Each wall is flat, endless, passes through zero and stands at right angles to its row. A trip goes straight from one point to another. Which walls does it cross, in order?
In the rows, zero is written as 128.

Walls:
(1): [164, 146]
(2): [131, 163]
(3): [142, 158]
(4): [177, 144]
(5): [116, 114]
(6): [138, 137]
(7): [152, 107]
(8): [166, 127]
Trips:
[165, 93] to [26, 111] => 6, 1, 4, 8, 7
[106, 80] to [91, 142] => 7, 2
[106, 116] to [89, 87] => none

Walls:
(1): [176, 79, 234, 105, 141, 61, 125, 138]
(2): [140, 156, 76, 112, 126, 86, 102, 82]
(3): [166, 110, 125, 142, 157, 134, 155, 82]
(4): [153, 131, 61, 139, 198, 121, 132, 93]
(5): [124, 137, 101, 110, 125, 162, 130, 128]
(6): [101, 178, 138, 100, 131, 134, 79, 119]
(7): [87, 24, 179, 156, 91, 137, 149, 162]
(8): [135, 159, 155, 72, 69, 122, 120, 116]
Trips:
[123, 35, 100, 116, 80, 137, 101, 107] to [114, 139, 99, 133, 211, 134, 78, 132] => 8, 1, 4, 6, 7
[123, 112, 115, 139, 117, 131, 122, 91] to [117, 181, 63, 110, 85, 121, 169, 88] => 7, 8, 6

Walls:
(1): [156, 127, 84, 100, 147, 124, 113, 88, 94, 91, 179, 127, 178, 180]
(2): [160, 125, 105, 100, 106, 130, 56, 109, 114, 144, 92, 123, 181, 130]
(3): [42, 98, 133, 124, 116, 181, 97, 64, 115, 127, 110, 169, 154, 77]
(4): [94, 135, 144, 105, 137, 113, 71, 140, 124, 77, 155, 126, 145, 45]
(5): [81, 188, 81, 142, 114, 87, 142, 148, 63, 107, 137, 78, 175, 136]
(6): [54, 126, 113, 154, 171, 125, 125, 161, 200, 137, 148, 112, 99, 121]
(7): [110, 126, 97, 89, 118, 113, 122, 132, 98, 163, 85, 109, 120, 144]
(8): [102, 188, 88, 148, 145, 140, 117, 163, 86, 167, 115, 113, 137, 151]
Trips:
[146, 172, 109, 197, 94, 86, 122, 163, 64, 183, 134, 125, 159, 159] to [210, 162, 130, 183, 143, 147, 96, 124, 127, 78, 165, 92, 58, 99] => 7, 2, 4, 5, 8
[111, 127, 192, 84, 91, 169, 81, 82, 123, 194, 154, 159, 90, 113] to [68, 131, 144, 142, 139, 98, 154, 197, 201, 105, 94, 182, 146, 178] => 6, 2, 7, 4, 3, 8
[180, 147, 83, 111, 121, 135, 101, 90, 150, 90, 143, 165, 169, 116] to [161, 183, 171, 100, 141, 116, 113, 166, 83, 61, 150, 121, 82, 70] => 3, 5, 2, 1

Walls:
(1): [138, 126, 112, 136, 183, 159, 90, 153, 187, 141, 110, 136, 95, 99, 135, 173, 129, 169, 86, 129, 153, 131, 119, 84, 225, 118, 92, 195, 126, 146, 182, 89]
(2): [136, 182, 116, 110, 121, 113, 41, 151, 131, 84, 112, 86, 175, 189, 112, 188, 183, 156, 164, 126, 110, 151, 224, 99, 79, 111, 142, 188, 70, 128, 156, 104]
(3): [137, 198, 157, 153, 153, 90, 97, 77, 126, 115, 106, 154, 163, 141, 113, 114, 173, 153, 81, 117, 170, 165, 147, 182, 94, 132, 48, 94, 138, 173, 123, 156]
(4): [172, 115, 119, 149, 120, 90, 156, 77, 113, 148, 83, 130, 128, 67, 142, 127, 116, 204, 181, 176, 157, 76, 152, 80, 130, 169, 94, 93, 75, 126, 109, 85]
(5): [118, 142, 153, 105, 138, 100, 83, 67, 151, 198, 150, 170, 99, 109, 119, 147, 122, 111, 133, 105, 98, 141, 125, 135, 118, 111, 93, 84, 118, 148, 62, 120]
(6): [116, 86, 136, 134, 151, 73, 52, 130, 61, 142, 115, 77, 110, 177, 102, 113, 153, 103, 141, 109, 96, 151, 239, 162, 147, 161, 109, 147, 135, 117, 97, 165]
(7): [172, 98, 124, 144, 151, 125, 7, 125, 142, 100, 64, 106, 89, 106, 95, 130, 126, 67, 152, 122, 122, 177, 90, 134, 143, 161, 95, 191, 198, 182, 63, 120]
(8): [135, 125, 88, 121, 105, 83, 113, 140, 120, 75, 60, 109, 161, 100, 194, 223, 103, 153, 107, 115, 100, 191, 125, 109, 132, 105, 190, 138, 196, 171, 141, 116]
(9): [145, 127, 184, 100, 138, 107, 103, 129, 119, 107, 185, 90, 145, 106, 103, 144, 164, 161, 115, 134, 154, 129, 47, 168, 152, 132, 195, 218, 129, 132, 148, 112]
(10): [209, 154, 90, 102, 174, 128, 185, 131, 83, 140, 114, 138, 165, 126, 107, 196, 95, 105, 131, 151, 150, 124, 163, 41, 108, 169, 184, 104, 152, 106, 198, 110]
Trips:
[121, 112, 134, 81, 165, 105, 121, 59, 142, 156, 178, 166, 122, 167, 127, 69, 130, 127, 121, 111, 153, 78, 148, 79, 38, 146, 178, 126, 89, 131, 179, 177] to [147, 121, 109, 128, 69, 167, 98, 116, 204, 135, 122, 104, 98, 82, 139, 149, 177, 119, 193, 129, 87, 125, 121, 158, 133, 111, 182, 151, 165, 134, 132, 152] => 9, 3, 4, 10, 7, 8, 1
[161, 196, 129, 106, 104, 81, 145, 107, 136, 98, 99, 103, 141, 95, 133, 170, 95, 208, 94, 127, 105, 118, 138, 137, 134, 121, 76, 156, 126, 100, 89, 144] to [101, 61, 136, 105, 125, 125, 101, 116, 150, 154, 144, 76, 63, 132, 119, 115, 163, 156, 129, 142, 103, 97, 84, 117, 95, 131, 163, 144, 123, 96, 138, 88] => 3, 7, 8, 6, 2
[104, 159, 163, 161, 73, 152, 135, 181, 109, 161, 174, 176, 81, 111, 138, 147, 141, 96, 159, 121, 108, 97, 166, 158, 177, 120, 110, 114, 123, 131, 133, 97] to [158, 144, 87, 100, 106, 116, 169, 127, 129, 128, 179, 176, 134, 143, 123, 129, 144, 140, 154, 87, 117, 124, 138, 118, 126, 129, 81, 164, 97, 124, 63, 90] => 6, 4, 1, 2
[156, 83, 92, 147, 106, 167, 143, 164, 118, 154, 108, 99, 120, 164, 99, 142, 154, 209, 155, 130, 142, 164, 144, 151, 156, 63, 98, 133, 145, 143, 146, 84] to [119, 149, 155, 107, 73, 85, 159, 121, 94, 90, 140, 181, 107, 134, 87, 121, 162, 144, 120, 97, 117, 146, 146, 153, 83, 126, 139, 135, 95, 81, 85, 129] => 9, 3, 1, 8, 5, 4

Walls:
(1): [105, 171, 73, 171, 64, 91, 86, 88, 118, 40, 137, 126, 155, 142, 136, 125, 161, 167, 127, 136, 130, 126, 185, 138, 136, 129, 141, 99, 131, 162, 85, 112, 122, 167, 192, 137, 75, 40, 152, 183, 137, 99, 122, 79, 185, 134, 118, 94]
(2): [133, 194, 126, 94, 157, 135, 151, 159, 178, 124, 64, 145, 127, 151, 133, 137, 131, 75, 133, 183, 127, 141, 125, 99, 175, 127, 99, 62, 131, 164, 134, 102, 176, 140, 154, 188, 115, 136, 161, 158, 119, 127, 179, 142, 78, 103, 160, 132]
(3): [85, 96, 185, 102, 136, 178, 111, 180, 118, 62, 124, 32, 123, 86, 115, 99, 133, 164, 64, 123, 100, 145, 86, 78, 123, 129, 124, 113, 122, 113, 85, 119, 104, 119, 118, 138, 128, 71, 124, 84, 165, 131, 156, 155, 151, 146, 158, 131]
(4): [115, 134, 155, 150, 111, 127, 133, 56, 137, 176, 126, 95, 161, 104, 107, 74, 126, 103, 94, 136, 164, 141, 116, 103, 77, 108, 125, 91, 159, 145, 145, 149, 138, 165, 142, 107, 118, 136, 130, 162, 128, 103, 191, 75, 140, 204, 70, 120]
(5): [70, 143, 126, 119, 161, 83, 136, 140, 114, 62, 151, 161, 188, 162, 183, 129, 144, 118, 111, 122, 56, 117, 76, 107, 100, 173, 123, 128, 156, 126, 140, 153, 132, 128, 134, 135, 127, 116, 136, 83, 98, 109, 194, 113, 153, 65, 43, 97]
(6): [152, 95, 144, 161, 137, 146, 112, 102, 203, 100, 177, 131, 159, 205, 109, 150, 126, 150, 141, 144, 94, 20, 135, 119, 106, 136, 108, 124, 106, 104, 149, 226, 169, 134, 79, 130, 155, 80, 140, 137, 118, 166, 102, 136, 157, 202, 168, 177]
(7): [153, 140, 151, 99, 140, 168, 98, 163, 132, 121, 109, 133, 162, 121, 101, 97, 126, 144, 112, 138, 167, 192, 133, 183, 102, 166, 125, 95, 116, 132, 151, 149, 99, 125, 86, 77, 77, 163, 173, 66, 94, 121, 96, 181, 95, 149, 144, 149]
Trips:
[159, 174, 208, 70, 77, 74, 76, 99, 89, 67, 134, 121, 57, 111, 123, 159, 126, 140, 169, 143, 143, 121, 81, 156, 130, 127, 115, 151, 92, 91, 90, 99, 73, 51, 86, 153, 118, 115, 175, 194, 118, 141, 137, 101, 149, 202, 94, 164] to [101, 110, 175, 76, 187, 70, 152, 160, 119, 89, 154, 121, 147, 85, 154, 158, 125, 138, 170, 164, 134, 161, 147, 133, 185, 79, 121, 180, 141, 126, 154, 94, 150, 74, 77, 78, 181, 169, 100, 146, 113, 117, 137, 156, 125, 197, 161, 160] => 1, 7, 6
[150, 153, 118, 135, 204, 100, 186, 110, 82, 107, 146, 161, 35, 185, 132, 171, 148, 142, 159, 103, 112, 125, 143, 97, 122, 116, 139, 112, 155, 116, 57, 127, 152, 121, 130, 82, 81, 101, 148, 148, 144, 100, 99, 135, 116, 82, 119, 115] to [138, 110, 81, 149, 163, 119, 110, 157, 157, 172, 121, 213, 117, 89, 142, 170, 123, 102, 120, 106, 133, 122, 155, 162, 113, 114, 168, 115, 83, 105, 93, 197, 70, 136, 116, 128, 174, 161, 84, 106, 182, 145, 103, 120, 89, 51, 170, 141] => 2, 1, 5, 7
[167, 127, 126, 138, 121, 60, 179, 132, 151, 96, 201, 133, 171, 143, 156, 158, 89, 91, 154, 158, 100, 104, 154, 123, 114, 70, 181, 133, 106, 107, 128, 126, 127, 127, 82, 141, 146, 150, 142, 123, 163, 104, 96, 106, 152, 183, 144, 92] to [103, 134, 123, 101, 171, 67, 89, 171, 144, 133, 147, 102, 97, 129, 184, 136, 103, 32, 143, 186, 136, 90, 139, 123, 133, 198, 138, 108, 158, 154, 116, 155, 129, 86, 212, 148, 145, 104, 112, 90, 50, 135, 79, 116, 98, 95, 145, 199] => 2, 1
